Each row of a before or after table is a point. One or more steps were done to the points. Then noise was added and the rows were shuffled. The steps act on columns, c1 being the first. What was done? A step turns or swaps two columns, mirrors them in a line or flattens them onto one, adds a multiple of one to another, or multiplies or shifts one. Angles are multiples of 10 degrees, from the lower column toward the higher: turns from -170 to 170, lines from 10 to 170 but not 90. Use the fewest steps. Two steps may share a column if one is a turn and the other turns, adds or multiplies; they go together, in the order done. Otherwise the lowest column goes first.

Before, 9 rows:
[[ 0.01  0.18  0.35]
 [-0.46  0.25 -0.82]
 [ 0.63 -0.03 -0.19]
 [ 0.06 -0.01  0.50]
 [ 0.01 -0.79  0.28]
 [-0.75  0.44 -0.51]
 [-0.21  0.03 -0.65]
 [-0.56  0.39 -0.13]
 [-0.15  0.51 -0.49]]
After (9 x 3):
[[-0.08  1.06 -0.62]
 [ 0.02 -0.80  0.50]
 [ 0.00  1.23 -0.44]
 [-0.02 -1.19  0.33]
 [-0.04 -0.39  0.35]
 [-0.20  1.48 -0.83]
 [ 0.17  0.25 -0.21]
 [-0.24  0.62 -0.19]
 [-0.22  1.22 -0.50]]
Steps: multiply c1 by 0.4; add -1.5 times c3 to c2

Before, 10 rows:
[[ 0.47 -0.25  0.24  0.29  0.43  0.47  0.15  0.82 -0.67]
 [ 0.06  0.39  0.09  0.50  0.38 -0.85 -0.31  0.08 -0.06]
 [ 0.31  0.40  0.39 -0.13  0.35 -1.21  0.15  0.37  0.64]
 [ 0.91 -0.52 -0.18  0.74  0.46  0.11 -0.64 -0.25  0.37]
 [ 0.06  0.37  0.53 -0.15  0.12 -0.23  0.74  0.22 -0.03]
 [-0.02  0.20  0.39 -0.48  0.62  0.39 -0.38  0.69 -1.06]
 [-0.07  0.03 -0.34  0.23  0.35  0.51  0.24  0.66  0.16]
 [ 0.23 -0.10  0.20 -0.38  0.73 -0.10  0.89  0.39 -0.78]
 [-0.17 -0.66 -0.06  0.51  0.22  0.22 -0.31  0.32  0.00]
 [-0.18  0.18  0.40  0.40  0.87  0.49  0.15  0.71  0.59]]
After (10 x 9):
[[ 0.29  0.39  0.37  0.00  0.25 -1.23  0.17  0.48  0.56]
 [ 0.02  0.22  0.38 -0.47  0.46  0.38 -0.38  0.50 -1.20]
 [ 0.06  0.39  0.08  0.52  0.30 -0.86 -0.32  0.05 -0.09]
 [ 0.48 -0.24  0.28  0.47  0.30  0.46  0.13  0.66 -0.77]
 [ 0.91 -0.50 -0.20  1.01  0.35  0.08 -0.61 -0.19  0.42]
 [ 0.05  0.36  0.53 -0.15  0.05 -0.24  0.77  0.25 -0.03]
 [ 0.24 -0.09  0.15 -0.31  0.51 -0.10  0.91  0.27 -0.85]
 [-0.08  0.00 -0.35  0.21  0.25  0.51  0.24  0.66  0.02]
 [-0.19 -0.64 -0.09  0.48  0.19  0.22 -0.32  0.31 -0.06]
 [-0.18  0.18  0.38  0.34  0.61  0.46  0.13  0.80  0.43]]
Steps: add 0.3 times c1 to c4; multiply c5 by 0.7; turn c8 and c9 by -10 degrees

Before:
[[-0.57  0.27  0.14  0.18 -0.38  0.80 -0.15 -0.15 -0.23 -0.58  0.04 -0.10
  -0.41  0.46]
 [-0.29  0.12  0.61  0.10 -0.36 -0.11  0.11  0.46 -0.96 -0.59  0.49 -0.38
   0.63 -0.73]
 [ 0.36  0.16  0.31 -0.14  0.05  0.77 -0.38  0.32 -0.13 -0.97  0.36 -0.18
  -0.15  0.19]
 [-0.57  0.04 -0.71 -0.82 -0.42  0.08 -0.20  0.64  0.36 -0.84  0.11  0.13
   0.46 -0.39]
 [ 0.10 -0.02 -0.36 -0.39  0.02  0.35 -0.51 -0.23 -0.54  0.38  0.37  0.66
   0.21  0.48]
 [-0.68 -0.52  0.51 -0.47 -0.41  0.67  0.85  0.23 -0.02 -0.84  0.65 -0.14
   0.20 -0.69]
 [ 0.43  0.64 -0.17 -0.72 -0.33 -0.48  0.24  0.06  0.21 -0.88 -0.45 -0.06
   0.21 -0.80]
 [ 0.34  0.82 -0.43 -0.25 -0.48 -0.57  0.16  0.55 -0.19 -0.28  0.44  0.46
   0.48  0.32]
 [ 0.30  0.45 -0.71 -0.71  0.50  0.68  0.26  0.15 -0.45  0.05  0.25  0.41
  -0.51 -0.74]
 [-0.04 -0.02  0.05  0.19  0.00  0.48 -0.22  0.19  0.08  0.41 -0.36  0.32
   0.20 -0.01]
 [-0.61 -0.13  0.17 -0.50  0.81  0.65 -0.38  0.08  0.27 -0.43  0.29 -0.20
  -0.35 -0.38]
 [ 0.62  0.18 -0.10 -0.05 -0.02 -0.40  0.70  0.24 -0.60 -0.76 -0.27  0.86
   0.48 -0.10]]
After (12 x 14):
[[-0.43 -0.52 -0.40  0.38  0.48 -0.23 -0.93  0.27 -0.09  1.01 -0.57  0.09
   0.20 -0.92]
 [-0.42  0.04 -0.42 -0.66 -0.69  0.29 -0.39  0.62 -0.07  0.58 -0.33 -0.35
   0.44 -0.56]
 [-0.67  0.27 -0.38  0.04  0.18 -0.43  0.24 -0.17  0.05  0.96 -0.02  0.28
  -0.44  0.24]
 [-0.03 -0.03  0.01 -0.14  0.06 -0.63  0.29  0.20  0.19 -0.15  0.32 -0.22
   0.18 -0.05]
 [ 0.18  0.83 -0.45  0.06 -0.43  0.56 -0.29  0.54  0.51 -0.16 -0.46 -0.08
   0.46  0.42]
 [ 0.52  0.44  0.50 -0.26 -0.72 -0.65 -0.69  0.14  0.57  0.29 -0.36  0.17
  -0.52 -0.56]
 [ 0.58  0.18 -0.01  0.28 -0.12  0.69 -0.55  0.24  1.05  0.43  0.42  0.07
   0.49  0.11]
 [-0.08 -0.06  0.01 -0.45 -0.37 -0.50  0.10 -0.25  0.85 -0.08 -0.61  0.12
   0.21  0.48]
 [ 0.27  0.14  0.05 -0.21  0.33 -0.25  0.23  0.33 -0.10  1.12 -0.45  0.18
  -0.11  0.30]
 [ 0.00  0.11 -0.36  0.29  0.58  0.34 -0.02  0.45  0.18  0.37 -0.38  1.05
   0.63 -0.84]
 [-0.45 -0.11  0.81 -0.46  0.14 -0.32  0.00  0.10 -0.32  0.69 -0.47 -0.11
  -0.34 -0.51]
 [ 0.71  0.66 -0.28 -0.52 -0.16  0.87 -0.63  0.04 -0.19  0.54  0.28 -0.18
   0.22 -0.63]]
Steps: turn c1 and c14 by 20 degrees; swap c3 and c5; turn c4 and c7 by 140 degrees; turn c4 and c11 by -160 degrees; add 0.3 times c8 to c10; turn c6 and c10 by 150 degrees; turn c9 and c12 by -120 degrees

Before (8 x 32):
[[ 0.09 -0.08  0.60  0.15  0.25  0.50 -0.22 -0.02 -0.49  0.11 -0.24 -0.78
  -0.30  0.25  0.26 -0.64  0.42  0.42  0.51  0.14  0.27 -0.42 -0.11  0.39
   0.39  0.15  0.24 -0.40 -0.36 -0.09 -0.40 -0.72]
 [-0.07 -0.62  0.61  0.16  0.37  0.42 -0.25 -0.43  0.36 -0.51  0.33  0.60
  -0.04 -0.17  0.06  0.45 -0.45  0.24  0.47 -0.17 -0.05 -1.29  0.19  0.07
   0.34  0.66 -1.03 -0.43  0.08 -0.04  0.10 -0.14]
 [ 0.16 -0.04  0.60  0.21  0.56 -0.23  0.23  0.23 -0.18 -1.10 -0.46  0.59
  -0.31  0.02 -0.40  0.48 -0.32 -0.27 -0.17  0.49 -0.54 -0.30  0.89 -1.31
  -0.37  0.13 -0.05  0.77 -0.57  0.75 -0.15  0.30]
 [ 0.70 -0.40 -0.31  0.22 -0.37  0.12  0.55  0.16 -0.31  0.30 -0.34 -0.39
  -0.25  0.23  0.13  0.79  0.21  0.14  0.39 -0.80  0.40 -0.28  0.58 -0.45
  -0.29 -0.44 -0.19 -0.46  0.47  0.27  0.87  0.21]
 [-0.52  0.54 -0.41  0.58  0.25  0.27 -0.05  0.54  0.39 -0.28  0.02 -0.35
   0.31  0.46 -0.62 -0.54 -0.95  0.22  0.44  0.38  0.18  0.25 -0.04  0.05
   0.50  0.49 -0.52 -0.21  0.46  0.29 -0.10  0.13]
 [-0.62 -0.10 -0.49  0.56  0.38 -0.49 -0.48  0.04 -0.23 -0.14  0.47 -0.81
   0.20  0.48  0.02  0.20 -0.30 -0.49  0.30  0.60  0.39  0.22 -0.25  0.04
   0.24 -0.35 -0.12  0.54 -0.56 -0.45 -0.08  0.47]
 [ 0.66 -0.32  0.07  1.01 -0.36 -0.64 -0.02 -0.01  0.43 -0.06  0.29 -0.38
  -0.28 -0.75  0.23  0.57  0.13 -0.05  0.53  0.20  0.10 -0.20 -0.39 -0.43
  -0.27 -0.46 -0.68  0.58 -0.29 -0.20  0.35 -0.09]
 [-0.20  0.35 -0.08 -0.19  0.05 -0.33 -0.53  0.67 -0.07  0.27 -0.57 -0.51
  -0.50  0.06 -0.32 -0.37  0.63  0.24  0.82 -0.24 -0.36  0.48 -0.41 -0.47
   0.64 -0.47  0.06  0.28  0.25  0.57 -0.21  0.23]]
After, 8 rows:
[[-0.52  0.55 -0.42  0.57  0.25  0.26 -0.06  0.51  0.39 -0.26  0.02 -0.37
   0.32  0.43 -0.62 -0.55 -0.94  0.22  0.44  0.37  0.17  0.25 -0.03  0.04
   0.51  0.51 -0.53 -0.21  0.25  0.30 -0.26  0.03]
 [-0.09 -0.61  0.61  0.15  0.37  0.43 -0.27 -0.40  0.33 -0.52 -0.36  0.60
  -0.01 -0.18  0.06  0.48 -0.41  0.26  0.44 -0.17 -0.03 -1.29  0.21  0.07
   0.34  0.65 -1.03 -0.39 -0.06 -0.05  0.05 -0.01]
 [ 0.69 -0.41 -0.31  0.22 -0.36  0.13  0.53  0.15 -0.32  0.30  0.37 -0.39
  -0.24  0.23  0.12  0.80  0.21  0.13  0.36 -0.79  0.41 -0.29  0.59 -0.46
  -0.30 -0.45 -0.18 -0.45  0.63  0.24  0.66  0.09]
 [-0.21  0.34 -0.08 -0.19  0.08 -0.35 -0.52  0.67 -0.08  0.27  0.62 -0.52
  -0.49  0.04 -0.35 -0.38  0.62  0.24  0.83 -0.21 -0.35  0.48 -0.42 -0.46
   0.64 -0.48  0.05  0.28  0.00  0.50 -0.27  0.24]
 [-0.61 -0.09 -0.48  0.56  0.38 -0.51 -0.47  0.05 -0.23 -0.15 -0.30 -0.78
   0.23  0.49  0.02  0.21 -0.27 -0.48  0.34  0.56  0.39  0.24 -0.24  0.03
   0.29 -0.35 -0.10  0.55 -0.21 -0.11  0.12 -0.74]
 [ 0.65 -0.33  0.04  1.00 -0.37 -0.65 -0.02 -0.02  0.45 -0.04 -0.31 -0.39
  -0.29 -0.75  0.22  0.55  0.14 -0.03  0.51  0.20  0.09 -0.20 -0.39 -0.42
  -0.27 -0.44 -0.67  0.59 -0.12 -0.16  0.37 -0.12]
 [ 0.17 -0.04  0.59  0.19  0.55 -0.22  0.25  0.22 -0.20 -1.11  0.53  0.59
  -0.31  0.03 -0.42  0.45 -0.33 -0.25 -0.16  0.47 -0.55 -0.33  0.90 -1.29
  -0.36  0.14 -0.05  0.79 -0.39  0.72  0.04  0.28]
 [ 0.06 -0.08  0.62  0.15  0.25  0.48 -0.21 -0.01 -0.50  0.12 -0.03 -0.75
  -0.29  0.26  0.24 -0.63  0.41  0.40  0.50  0.16  0.26 -0.45 -0.11  0.36
   0.37  0.16  0.23 -0.41 -0.75 -0.46 -0.26  0.62]]
Steps: turn c11 and c32 by -160 degrees; turn c30 and c32 by 30 degrees; turn c29 and c31 by -20 degrees; add -0.7 times c18 to c29

Before (8 x 64):
[[ 0.13  0.11  0.35  0.30  0.55  0.17 -0.54 -0.31  0.36  0.02  0.74 -0.34
   0.32 -0.27  0.16 -0.28 -0.89 -0.26  0.35 -0.56 -0.36 -0.08  0.05 -0.01
  -0.30 -0.42 -0.36 -0.23  0.65  0.02  0.18  0.56  0.22 -0.15  0.80 -0.12
   0.20  0.26 -0.72 -0.25 -0.03  0.36  0.71 -0.38  0.12 -0.23 -0.40 -0.48
   0.43 -0.54  0.30 -0.20  0.29 -0.96  0.19  0.03  0.26  0.12  0.47 -0.32
  -0.28  0.12  0.79 -0.08]
 [-0.28  0.38  0.67 -0.12 -0.13 -0.14  0.07  0.92  0.43  0.46  1.01  0.52
   0.09  0.16  0.49  0.58 -0.36 -0.48 -0.07  0.62 -0.10  0.05 -0.46  0.57
   0.55 -0.09 -0.01 -0.11 -0.75  0.24 -0.40 -0.58  0.26  0.96  0.44  0.12
   0.38  0.30 -0.85  0.39  0.08  0.09 -0.38  0.02  0.02 -0.34 -0.29 -0.04
  -0.17  0.59 -0.55  0.44 -0.10  0.37  0.59  0.08  0.05 -0.27 -0.30 -0.38
   0.85 -0.74  0.65  0.57]
 [ 0.58 -0.23 -0.42  0.46 -0.74  0.24 -0.12 -0.39 -0.27  0.42  0.12  0.25
  -0.69 -0.19  0.37  0.66  0.07  0.57  0.15 -0.35 -0.22  0.35 -0.12 -0.10
  -0.24 -0.33  0.75  0.09 -0.42  0.32 -0.33  0.53 -0.55  0.87  0.25 -0.12
   0.00 -0.06 -0.98  0.55  0.78 -0.07  0.23 -0.76 -0.85 -0.19  0.36  0.28
  -0.56 -0.20 -0.06 -0.13 -0.32 -0.50 -0.13  0.99  0.81 -0.27 -0.22 -0.15
   0.49  0.12 -0.43 -0.12]
 [-0.55 -0.01 -0.01  0.71  0.20 -0.42  0.16 -0.30 -0.43 -0.12  0.02  0.54
  -0.97 -0.09  0.47  0.38  0.31 -0.20  0.55  0.38 -0.13  0.20  0.12  0.37
  -0.30  0.06  0.70 -0.61 -0.38  0.61 -0.66 -0.13  0.36  0.12 -0.31  0.06
  -0.49  0.68 -0.35 -0.53 -0.17 -0.22 -0.51  0.51  0.23 -0.02 -0.03 -0.40
  -0.48 -0.33  0.06 -0.33  0.45  0.42 -0.42 -0.30 -0.03  0.23  0.80 -0.22
  -0.20 -0.42 -0.02  0.16]
 [ 0.55 -0.50 -0.33 -0.10 -0.27  0.33 -0.08 -0.16 -0.14 -0.27  0.88 -0.58
  -0.93 -0.64  0.31 -0.42  0.31 -0.42  0.06  0.49 -0.10 -0.57 -0.36 -0.05
   0.24 -0.21  0.59 -1.07  0.26 -0.23  0.17 -0.30  0.00  0.54  0.80  0.11
  -0.84 -0.28 -0.19  0.07  0.13 -0.64  0.83  0.25 -0.65  0.15 -0.61  0.88
   0.79  0.08 -0.75 -0.42 -0.35 -0.09 -0.13  0.50  0.04  0.03 -0.21  0.86
   0.58  0.51  0.91  0.26]
 [ 0.10  0.28 -0.38  1.03 -0.13 -0.44 -0.19 -0.29 -0.21 -0.51  0.79  0.11
  -0.01 -0.65 -0.16 -0.35  0.30  0.23 -0.46 -0.25  0.28  0.02 -0.28 -0.66
   0.16 -0.02 -0.59  0.04 -0.47 -0.54 -0.55  0.55 -0.55  0.13  0.05  0.28
  -0.22  0.10  0.32  0.36  0.12 -0.38  0.05 -0.47 -0.51  0.28  0.31  0.33
  -0.51  0.49 -0.20  0.23 -0.36 -0.32  0.24  0.31 -0.15 -0.67  0.77  0.71
   0.35 -0.89 -0.42 -0.19]
 [-0.37 -0.18  0.37  0.70  0.00 -0.63  0.25 -0.10 -0.48  0.14 -0.36  0.23
   0.31 -0.62  0.49 -0.22  0.10 -0.20 -0.43  0.69  0.48 -0.09  0.28  0.28
   0.85 -0.05 -0.24 -0.27  0.39  0.02 -0.13 -0.40 -0.02 -0.09 -0.47 -0.35
  -0.54 -0.15  0.33  0.32  0.15  0.35 -0.42 -0.84  0.34  0.12  0.13  0.84
   0.61 -0.49  0.07  0.41  0.62 -0.11 -0.59  0.08  0.42  0.36  0.51 -0.19
  -0.44  0.12  0.21 -0.64]
 [-0.65  0.19  0.21 -0.03  0.50  0.51 -0.02  0.43 -0.83 -0.34 -0.32 -0.50
  -0.15 -0.50  0.40 -0.38 -0.83 -0.80 -0.70  0.31  0.55  0.48 -0.17  0.11
  -0.16 -0.75 -0.02 -0.02  0.59 -0.40 -0.88  0.47  0.27  1.01 -0.47  0.27
   0.41 -0.17 -0.15 -0.21  0.39 -0.35  0.04  0.46 -0.08  0.97  0.21  0.71
  -0.20 -0.54 -0.37  0.60 -0.24  0.22 -0.16  0.64 -0.36  0.36 -0.26  0.66
  -0.39  0.08  0.11 -0.22]]
After:
[[ 0.54 -0.49 -0.61 -0.09 -0.26  0.31 -0.15 -0.22 -0.14 -0.32  0.88 -0.64
  -0.96 -0.66  0.39 -0.42  0.31 -0.36  0.82  0.47 -0.07  1.27 -0.30 -0.06
  -0.40 -0.26  0.61 -1.05  0.23 -0.21  0.20 -0.28  0.07  0.53  0.06  0.08
  -0.85 -0.33 -0.37  0.07  0.04 -0.69  0.91  0.29 -0.70  0.09 -0.59  0.94
   0.90  0.12 -0.73 -0.46 -0.35 -0.05 -0.18  0.48 -0.18 -0.02 -0.27  0.86
   0.70  0.50  0.90  0.30]
 [ 0.10  0.29  0.38  1.02 -0.16 -0.51 -0.17 -0.34 -0.25 -0.50  0.81  0.11
   0.07 -0.65 -0.19 -0.36  0.28  0.28  0.07 -0.24  0.35  0.21 -0.29 -0.69
  -0.22 -0.02 -0.63  0.04 -0.54 -0.50 -0.58  0.55 -0.58  0.10 -0.48  0.31
  -0.15  0.05  0.98  0.35  0.07 -0.31  0.03 -0.42 -0.50  0.27  0.27  0.29
  -0.43  0.40 -0.18  0.19 -0.43 -0.36  0.13  0.29 -0.28 -0.70  0.72  0.69
   0.38 -0.82 -0.46 -0.23]
 [-0.67  0.23  0.53  0.08  0.52  0.47 -0.01  0.43 -0.91 -0.35 -0.35 -0.51
  -0.15 -0.50  0.41 -0.38 -0.85 -0.83 -0.45  0.31  0.56 -1.00 -0.10  0.09
  -0.35 -0.73 -0.06 -0.10  0.60 -0.41 -0.92  0.44  0.25  1.01 -0.67  0.24
   0.36 -0.21 -0.37 -0.25  0.34  0.08  0.11  0.54 -0.08  0.95  0.27  0.69
  -0.15 -0.56 -0.41  0.55 -0.21  0.15 -0.17  0.66 -0.41  0.34 -0.25  0.72
  -0.47  0.08  0.11 -0.26]
 [ 0.57 -0.19  0.84  0.48 -0.78  0.26 -0.09 -0.43 -0.31  0.47  0.02  0.26
  -0.73 -0.18  0.39  0.62  0.04  0.57  0.24 -0.39 -0.22 -0.35 -0.22 -0.09
  -0.26 -0.31  0.74  0.08 -0.35  0.32 -0.41  0.48 -0.56  0.82  0.22 -0.08
  -0.03 -0.03 -1.23  0.53  0.79 -0.13  0.24 -0.77 -0.83 -0.16  0.39  0.28
  -0.62 -0.22 -0.12 -0.08 -0.26 -0.50 -0.14  1.00  0.83 -0.28 -0.12 -0.14
   0.49  0.13 -0.45 -0.09]
 [-0.31  0.34 -0.47 -0.06 -0.12 -0.08 -0.01  0.88  0.51  0.42  0.97  0.49
   0.02  0.14  0.52  0.64 -0.32 -0.44  0.43  0.63 -0.09 -0.47 -0.45  0.55
   0.44 -0.14  0.00 -0.01 -0.74  0.29 -0.40 -0.55  0.21  0.95 -0.13  0.17
   0.28  0.34 -1.16  0.40  0.07 -0.40 -0.35  0.01  0.04 -0.37 -0.27 -0.04
  -0.13  0.56 -0.51  0.37 -0.14  0.40  0.60  0.11 -0.09 -0.33 -0.28 -0.42
   0.89 -0.81  0.73  0.52]
 [ 0.14  0.04 -0.34  0.33  0.55  0.21 -0.55 -0.29  0.33 -0.04  0.77 -0.33
   0.39 -0.25  0.16 -0.28 -0.86 -0.25  0.78 -0.54 -0.40 -0.10  0.05 -0.03
   0.10 -0.36 -0.43 -0.31  0.64  0.03  0.24  0.53  0.23 -0.22  0.37 -0.13
   0.22  0.28 -0.27 -0.30 -0.09  0.43  0.71 -0.36  0.09 -0.31 -0.36 -0.40
   0.31 -0.55  0.28 -0.24  0.28 -0.92  0.16  0.03  0.40  0.13  0.58 -0.26
  -0.27  0.07  0.85 -0.16]
 [-0.57  0.01  0.33  0.66  0.15 -0.37  0.20 -0.34 -0.46 -0.16  0.03  0.52
  -1.02 -0.06  0.46  0.40  0.34 -0.23 -0.31  0.36 -0.03 -0.37  0.15  0.35
  -0.35  0.04  0.67 -0.62 -0.35  0.64 -0.64 -0.09  0.40  0.15  0.53  0.09
  -0.46  0.63  0.40 -0.48 -0.16  0.00 -0.57  0.54  0.29 -0.03 -0.10 -0.48
  -0.44 -0.39  0.07 -0.37  0.50  0.43 -0.44 -0.23 -0.05  0.22  0.88 -0.19
  -0.23 -0.50 -0.07  0.16]
 [-0.32 -0.22 -0.46  0.71 -0.05 -0.66  0.25 -0.11 -0.42  0.15 -0.38  0.23
   0.28 -0.59  0.50 -0.23  0.15 -0.17 -0.48  0.67  0.49 -0.02  0.27  0.29
   0.79 -0.01 -0.23 -0.26  0.36  0.02 -0.09 -0.43  0.01 -0.05 -0.47 -0.33
  -0.54 -0.20  0.83  0.27  0.17 -0.50 -0.33 -0.88  0.31  0.08  0.15  0.76
   0.60 -0.50  0.01  0.43  0.61 -0.10 -0.58  0.11  0.26  0.31  0.55 -0.14
  -0.43  0.10  0.19 -0.57]]
Steps: multiply c22 by 2.5; turn c3 and c22 by -140 degrees; swap c19 and c35; turn c25 and c42 by -50 degrees; turn c42 and c57 by 20 degrees; add 1 times c59 to c39
